Every row gives one point. Each copy is the shape, with its points in the same order, stretched, turned, moved and blurred by noise. Say if it was mirrored as well.

Shape (7 x 3):
[[ 0.03  0.45 -0.06]
 [ 0.06 -0.21 -0.11]
 [ 0.99 -0.41 -0.49]
 [-0.40  0.55  0.20]
 [-0.30  0.42  0.01]
 [ 0.01  0.24  0.45]
 [-0.10 -0.49 -0.39]]
Copy 1:
[[-0.27 -0.01 -0.08]
 [ 0.44  0.07 -0.21]
 [ 0.52  0.94 -0.69]
 [-0.36 -0.51  0.12]
 [-0.15 -0.30  0.11]
 [-0.12 -0.48 -0.50]
 [ 0.81  0.17  0.13]]
Copy 1 is: mirrored
Copy 2:
[[ 0.26  0.09  0.54]
 [ 0.12 -0.01 -0.43]
 [ 0.94 -0.34 -0.64]
 [-0.07  0.15  0.65]
 [ 0.09  0.20  0.44]
 [ 0.02 -0.23  0.19]
 [ 0.07  0.27 -0.71]]
Copy 2 is: only turned
Copy 3 (7 x 3):
[[ 0.20  0.29  0.06]
 [ 0.08 -0.24  0.13]
 [-0.53 -0.01  1.30]
 [ 0.55  0.20 -0.60]
 [ 0.63  0.16 -0.34]
 [-0.16  0.04 -0.49]
 [ 0.47 -0.50  0.44]]
Copy 3 is: only turned

Shape (11 x 6):
[[-0.35 -0.13 -0.50  0.18  0.52 -0.73]
 [-0.45  0.16 -0.45 -0.03 -0.18  0.35]
 [ 0.16 -0.41 -0.54  0.11  0.02  0.02]
 [-0.16 -0.25  0.09  0.16 -0.17 -0.09]
 [ 0.63 -0.55 -0.50 -0.07  0.58  0.29]
 [ 0.39  0.29  0.65  0.41 -0.32  0.18]
 [-0.10  0.69 -0.40 -0.35 -0.12  0.00]
 [ 0.29 -0.06  0.53 -0.42  0.33  0.11]
 [-0.56 -0.49  0.07 -0.21  0.62 -0.60]
 [-0.53  0.20  0.52 -0.24  0.25  0.31]
 [ 0.52  0.14  0.54 -0.54 -0.02 -0.60]]
Copy 1 (11 x 6):
[[ 0.68  0.55  0.63 -0.66  0.12 -0.16]
 [-0.24 -0.02  0.54  0.01  0.73  0.17]
 [ 0.14 -0.05  0.16 -0.13 -0.12  0.63]
 [ 0.19 -0.34  0.17  0.08 -0.17 -0.06]
 [-0.17  0.20 -0.27 -0.62 -0.34  1.13]
 [ 0.46 -0.67 -0.82  0.51  0.06  0.05]
 [-0.13  0.77  0.24  0.09  0.80  0.05]
 [-0.42  0.08 -0.60 -0.07 -0.59  0.20]
 [ 0.10  0.28  0.54 -0.75 -0.47 -0.44]
 [-0.60 -0.23 -0.09 -0.27  0.26 -0.44]
 [ 0.01  0.69 -0.64  0.35 -0.72 -0.13]]
Copy 1 is: mirrored
Copy 2:
[[-0.02 -0.03 -0.84  0.82  0.37 -0.21]
 [-0.32 -0.22 -0.28 -0.39 -0.10 -0.30]
 [-0.51 -0.40 -0.23  0.32 -0.16  0.21]
 [-0.32 -0.12 -0.01  0.34  0.46  0.01]
 [-0.24 -0.72 -0.15  0.41 -0.61  0.69]
 [-0.21  0.39  0.49  0.06  0.11  0.01]
 [ 0.04 -0.34  0.09 -0.34 -0.83 -0.61]
 [ 0.32 -0.61  0.51  0.11 -0.34  0.26]
 [ 0.22 -0.31 -0.48  0.79  0.81  0.08]
 [ 0.28 -0.23  0.06 -0.33  0.34 -0.14]
 [ 0.38 -0.43  0.68  0.55 -0.27 -0.31]]
Copy 2 is: only turned
Copy 3, 11 rows:
[[-0.24  0.51  0.55 -0.41  0.42  0.52]
 [-0.36 -0.66  0.10 -0.09  0.39 -0.22]
 [ 0.12  0.04  0.21  0.24  0.54  0.08]
 [-0.03  0.08  0.01  0.05  0.09  0.33]
 [ 0.51  0.42 -0.17  0.26  1.08 -0.39]
 [ 0.47  0.20 -0.12  0.32 -0.77 -0.38]
 [ 0.12 -0.86  0.08 -0.66  0.34 -0.35]
 [ 0.42  0.14 -0.79 -0.31  0.48 -0.03]
 [-0.35  0.55 -0.25 -0.71  0.74  0.98]
 [-0.29 -0.16 -0.66 -0.48  0.18 -0.07]
 [ 0.63  0.04 -0.64 -0.74  0.17  0.56]]
Copy 3 is: only turned
Copy 4 (11 x 6):
[[ 0.05  0.21  0.92  0.07 -0.46  0.66]
 [-0.26  0.34  0.41  0.32  0.23 -0.32]
 [ 0.22  0.26  0.19  0.58 -0.34  0.26]
 [-0.15  0.13  0.00  0.12 -0.07  0.24]
 [ 0.89  0.11  0.03  0.68 -0.68  0.06]
 [-0.46 -0.66 -0.43  0.01 -0.05 -0.60]
 [ 0.02 -0.29  0.75  0.52  0.44 -0.29]
 [ 0.58 -0.29 -0.17  0.02  0.10 -0.13]
 [ 0.33  0.43  0.45 -0.33 -0.13  0.80]
 [ 0.00  0.09  0.05 -0.45  0.42 -0.50]
 [ 0.50 -0.75  0.12  0.19  0.26  0.44]]
Copy 4 is: only turned
